Each wall is flat, endless, passes through zero and stands at right angles to its row. A trip goes straight from one point to another. Which walls does it cross, in order?

Walls:
(1): [ 0.2 -2.5 -0.2]
(2): [1.1 1.3 5.2]
(3): [-0.8 -1.0 -2.9]
(4): [ 0.4  5.4 -2.0]
(5): [ 3.0  0.2 -3.3]
(6): [1.3 0.8 3.0]
(7): [-5.3  1.7  2.9]
(8): [3.8 2.8 3.8]
(9): [ 1.7 -3.9  1.1]
Trips:
[ 4.8 -2.4  4.4] to [-2.2 -5.9  5.1] => 7, 8
[ 2.0 -3.4 -2.5] to [ 4.4 -1.0 -0.5] => 8, 6, 3, 2
[-1.1 -3.5 -3.2] to [-0.4 -4.5  0.3] => 5
[-3.4 -3.6 -5.2] to [ 3.0 -6.2 -1.9] => none
[-0.6  2.1 -1.2] to [ 2.9  2.4 -5.1] => 7

Walls:
(1): [ 1.9 -0.3  2.1  3.8  0.4  2.3]
(2): [-6.0  0.3  0.0 -2.6 -0.5  2.1]
(3): [ 0.0  0.2 -0.1  2.9 -1.2 -0.2]
(4): [-0.7 -2.6  3.1  0.2 -6.7  0.9]
(5): [-2.5 -1.1  1.9 -3.0 -6.4  1.2]
Trips:
[-1.1  4.4 -1.0 -6.5 -2.2  3.2] to [-1.3  2.0  0.4 -0.1 -2.8  0.1] => 3
[-0.4  0.3  0.5  0.1  3.3  0.9] to [ 3.4  0.8 -4.8 -0.8  2.7  6.3] => 2
[ 5.9 -2.9 -3.5  2.7  0.7  0.7] to [-1.8  4.5  0.1 -5.1  5.8 -0.9] => 3, 1, 2
[-5.4 -1.4 -0.3 -2.2  4.8 -6.7] to [ 7.1 -3.2  2.2 -6.8 -3.1 -1.2] => 5, 2, 4
[ 1.8 -1.1 -2.6  6.2 -0.5  3.4] to [-1.4 -0.7  4.1  1.9 -4.6  1.6] => 5, 2

Walls:
(1): [ 6.9  2.0  0.3 -3.4 -4.4  2.4 -0.8 -3.7 -0.7]
(2): [-0.1  2.0 -3.7  2.2  0.0 -3.2  2.4  2.7  8.0]
(3): [-0.1 -1.0  0.3  4.7  5.1  0.6 -3.8 -2.7 -2.6]
(4): [ 0.0  2.7  2.1  3.8 -2.3 -1.5  0.5  1.5  0.4]
(5): [-6.2  3.4  2.4  0.9 -3.6  6.7  1.9  3.6 -2.7]
(6): [ 0.2 -1.5 -4.4 -5.9 -1.5 -4.5  0.5  0.1 -1.8]
Trips:
[ 2.6 -0.4  0.0  1.0  0.1 -2.1 -1.0  1.0  0.7] to [ 0.8  1.9 -0.4 -1.9 -4.7 -1.2 -3.7  1.2  3.3] => 3
[-3.3  0.3  0.7  2.4  0.3  0.9 -6.7 -2.1 -0.5] to [ 1.1 -2.4 -0.6  3.1 -5.9  0.0 -5.9 -0.2  5.6] => 5, 2, 1, 3
[ 3.0  1.6 -3.2 -0.9  1.6  2.9  1.5  4.0  0.7] to [ 2.4 -2.6  3.5  0.5 -0.4  2.7 -3.4  1.5 -2.1] => 6, 2, 3
[ 0.2  0.1 -7.1 -0.5 -3.2  3.1  3.9  0.0 -4.4] to [-5.3  0.1  5.3  2.3 -2.8 -1.8 -1.8 -1.2  1.3] => 4, 1, 6, 3
